Each row of a before or after table is a point. One or more steps were done to the points. Then noise was added and the rows were shuffled. The steps act on how far a point lies along the listed directions, d1 being the first. Name the steps. A step turns or swaps two directions, mirrors them in a line or flattens them onto one, adds a multiple of one to another, or multiplies one. Angles are multiples of 10 degrees, from the lower direction toward the higher: turns from -170 to 170, lines from 10 to 170 but not 90. Use the fewest steps. Two steps may share a direction if one is a turn and the other turns, adds or multiplies; they go together, in the order done. Otherwise the lowest direction goes first.

Directions:
(1): [42  5]
(2): [  5 -42]
Before (14 x 2):
[[-16 -18]
 [ 24  -7]
 [ 17  55]
 [-49  37]
 [ 22  17]
 [-32 -30]
 [-62  53]
 [ 33 -30]
 [ 14   6]
 [-33  23]
 [ -8 -36]
 [ 23 -10]
 [  5 -29]
 [-19   2]]
After:
[[ 45  32]
 [ 48 -38]
 [-19 -14]
 [  6  15]
 [-15 -17]
 [ 31  20]
 [  9 -20]
 [-15  39]
 [ -4  20]
 [  1 -13]
 [-32   7]
 [ 69  39]
 [-34  25]
 [-40 -17]]
Steps: turn d1 and d2 by 110 degrees

Directions:
(1): [-56  10 -17  -6]
(2): [ 8 58  8  2]
(3): [  8   2  -5 -59]
(4): [-18  -5  56  -7]
Before, 8 rows:
[[-49  15 -21  14]
 [ 10  60  -1 -32]
 [ 62   0  30 -23]
 [ 15  37  44  -2]
 [-54  10 -22 -41]
 [ 35  -7  -4   5]
 [ -6  12 -39  -7]
 [ 20  26  37 -35]]
After (8 x 4):
[[  6  48 -33 -15]
 [-37   4   9  61]
 [-26   6 -15 -69]
 [  2  12 -10  36]
 [-47   4  23  17]
 [-13   6  36  17]
 [ 26  14  -3 -48]
 [-20  72  -4  -2]]
Steps: swap d1 and d3; add -1 times d4 to d2

Directions:
(1): [-27 -13 -34 -43  13   2  42 -38 -26]
(2): [ 14 -26 -22  47 -21  18  36  27 -40]
(3): [-50  35   8  -1 -22  32  32  28  29]
(4): [ 26  39  26 -38 -36   1   1  10 -48]
(5): [  1  13  17  26   1  59 -16 -55 -12]
Before:
[[ 17 -39 -26  40   2 -14  22   7 -30]
 [-14 -27 -36  39  -6  17  34   1  -9]
 [-14 -14 -13  22  -9   5  44  13 -10]
 [ -4 -53 -35  56   7  45  23 -45 -20]
 [ 11 -34 -11  -5  28 -49  -4  43  17]
 [-26   7  -8 -32   4  13  20 -14 -19]
 [-12  11 -19 -33 -22  -6  59  12 -41]
 [-16  11  -1   1   6 -33 -26  41  52]
 [-11  -5 -20   2  -9 -21  27  49  -5]
 [-19 -14  -9  39  -8  35  -1  16 -16]
 [-18 -12 -20  51 -13  13  31  27 -18]
 [-27  24 -32 -38  -5  27  68  26 -14]
 [ 21 -30   3  34 -10  24   3 -10 -37]]
After:
[[ -3 -42 -18  50   8   4 -14  33   2]
 [ 33  42  14 -23 -43  31  29 -30 -97]
 [  6 -41 -38  61   5  -2  15  10 -17]
 [ -1 -60 -36  76  28  13   7 -16  11]
 [ 15  29  -9  -1 -22  72  45  -1 -57]
 [ -5  26  20  -3 -15  39   1 -13 -27]
 [ 14 -83 -24 114  44  11 -35 -33  53]
 [  1 -31 -16  40   7  12  27 -10 -14]
 [ 20 -54 -32  35  33 -24  -3 -31 -13]
 [-32 -52 -38 -24  63 -19  20 -17  24]
 [-57 -18 -45 -10  31 -22  31  19  44]
 [-10 -17 -32  -3   5   3  35 -15 -32]
 [ 38 -28  14  21  -1 -19 -26   4 -25]]
Steps: turn d1 and d5 by 80 degrees; turn d2 and d3 by -40 degrees; multiply d4 by 2.5

Directions:
(1): [  9  23 -15  22 -37  33  41   1 -15  22  -7  66]
(2): [-40   3  59  13   0   3 -15 -44  25  44 -23  10]
(3): [ 25  49 -10   0 -50 -53  -9 -20   5  -4 -35 -20]
(4): [-54 -21 -63 -35 -23  -8   7 -25  23  17   8   0]
(5): [-11  51  27 -53 -12  15  -7 -13 -17 -11  58   3]
(6): [ -7 -22  13  -1 -33 -18  -2  38 -52  59  14 -27]
Before (10 x 12):
[[ 12  24   5  31 -25   0  14   6 -16  30 -19  32]
 [ 55  15  36  30   1  -1  -2  23 -23  -9 -14   9]
 [-14 -31   8  23  -6  36  10  13 -17  51   7  42]
 [ 29   6  25  28  -5  -1   2   1  18  -5 -38  -1]
 [ 59  39  -5  13 -11   6  33  15 -20 -32  -3  36]
 [  4   3  22  11   1  14  -1   7 -21  20  -4  14]
 [ 11  41  42   9 -13  21  14 -29  -3  -8 -16  50]
 [  0  -4  29  28   0  16   6  -4   1  12 -20  22]
 [ 13  16  14  19 -46 -32  -4   3 -27  43 -14  -6]
 [ 10  11  22  28 -54 -12  19   5 -39  53 -22  14]]
After (10 x 12):
[[ 18  23  36  -6   1  34   9  11  -6  -8  18  10]
 [  7  18 -19  13 -35  68  43  16 -34  33  34  95]
 [ 18  52 -10  32 -49  42  48  13 -32  30   3  94]
 [ 29  -9  60  33  29  52  11  23 -24   4  13  44]
 [ 26  34  -2  13 -45  -9  13   3 -29  18   5  26]
 [ 43  20 -23  31 -28  58  63  25 -41 -10  -6  92]
 [ 12   0   3  11   4  41  18  20 -30   7  11  37]
 [ 11  17   7   0 -11  45  29  16 -27  -6  27  45]
 [ 26  47 -12  20 -70  38  58   6 -48  28   2  81]
 [ 26  12  29  61 -15  52  62  -1 -15  39 -30 101]]
Steps: multiply d1 by 2.5; turn d2 and d5 by 150 degrees; add 1 times d4 to d3; multiply d6 by 0.4

Directions:
(1): [ -6  76 -61   3  50   7  20 -37  -6 -17 -26  -3  18  -6 -18 -26  14   5
 -14 -33]
(2): [ 24  20 -10 -19 -12   2 -37 -36   0  -3  37   4  37  -1  54 -14  33  18
  75  21]
(3): [ 44  -6 -21  50   4  56  -1  18 -16 -26  50  18 -40 -26 -33 -12 -23   3
  34 -21]
(4): [ 30   7 -40 -17 -25 -28 -19  63  -1 -10   9   0  28 -76   9   4  22   9
 -42   3]
(5): [ 46  30  49  -6  15  -2  32  23  37 -38 -45  38 -18 -14  25 -18  12 -44
  18  17]
(6): [ -7   3  25   5 -17  59   9  15  72  20  -5 -44  41 -14  13 -17  -9  17
   1 -51]
Before, 12 rows:
[[-16 -19  26  -4   1 -17  19   4   5   3 -24   0 -10  22   0   1  -3 -17
  -13   9]
 [  0  -5  17  -1   8 -45 -14 -25 -42 -12  17  32 -32  39  11  11  10 -25
   31  50]
 [ 20  -1 -26 -26 -22 -36   0  63  13  -1 -20   3  19 -58  10  20  28  -4
  -64   1]
 [-17  -2  35 -17   4  -9  15 -13  -8   4 -27   1   4  16   3  11  -1 -15
  -11   4]
 [-25  17  -3 -14  14 -11 -12 -36 -14  11   1 -12   7  25   4  -9  14   8
   14   9]
 [ 26 -20  -8  24  -9  30  -8  30 -24  -7  38  -5 -28 -17 -23  10 -29   2
   10 -10]
 [ -9  -7  20 -11  -3  -9  22  -7   7  10 -22   7 -23  21   0  14   2 -21
    3   4]
 [  9  10 -10  -5   5 -19  -3   1  -6 -10 -17   3  -5  30  11   0  11 -14
    6  15]
 [ -5   0  -1   1   9  11  -6 -19  -9  13  -5   5   0  30  -2  12   2  15
   13   6]
 [-24 -20   8 -10  -9 -17  -6   2   5  14   5 -10  -7  11   3  20  -5   1
   -3  11]
 [ -4 -17  17  -3  -2  -8  -1   5   1   3 -21   5 -16  17   3   6 -14  -9
  -13   6]
 [-16   7 -19   6  13 -33   4 -34 -35  10  -8  -1   5  19 -16   9   3   4
  -20   7]]
After (12 x 20):
[[ -23  -56   39  -10  -29  -23  -17   12    3   26   19   -8  -16   14
    10   32  -13   -3    9   28]
 [  -8  -44   37   -2  -11  -18  -10    3   -5    6   -4   13  -23   30
    12   15  -18  -14    6   25]
 [ -38  -60   93   22  -15   11   23   17   33   21  -14  -14  -43   52
   -23   21  -43  -30  -24   -6]
 [ -16  -43   43  -11  -10  -25    6   -6  -10    5   -6    6  -17   39
    11   11   -5  -19   14   34]
 [  -3   14   -3    1    8   -1   15    5   12   -4  -37  -11   -3   31
    -7   -5   -4  -16  -15   -8]
 [ -48   35    0    2   33   21   16  -46    5   18  -24  -32   10   38
   -19  -22    0    9   -3  -33]
 [ -16  -25   43  -12   -8  -11   18  -20    2   14  -15    9  -31   42
     6   19   -3  -24   20   16]
 [ -17    4    9    8   17   29    6  -28    5   18  -16   -2   -6   47
   -13    9  -12   14    8  -11]
 [ -29   37  -37   19   36   -8   25  -43  -20   13  -27  -13    8   17
   -39   -6   -4   10  -38  -29]
 [  54    3  -68  -45  -49  -80  -30  105   -7  -17    4   14   43 -125
    28   28   59    4  -89   25]
 [  38  -50   16   21  -29   20  -21   50  -27   -8   48    3  -38  -22
    -9   19  -26   -7   24   13]
 [ -22  -11   42  -17    2  -11   11  -27  -20   10  -21    4   -1   37
     5   18   -3  -12    6   14]]
Steps: multiply d1 by 3; swap d2 and d6; turn d3 and d5 by 10 degrees; multiply d4 by 2
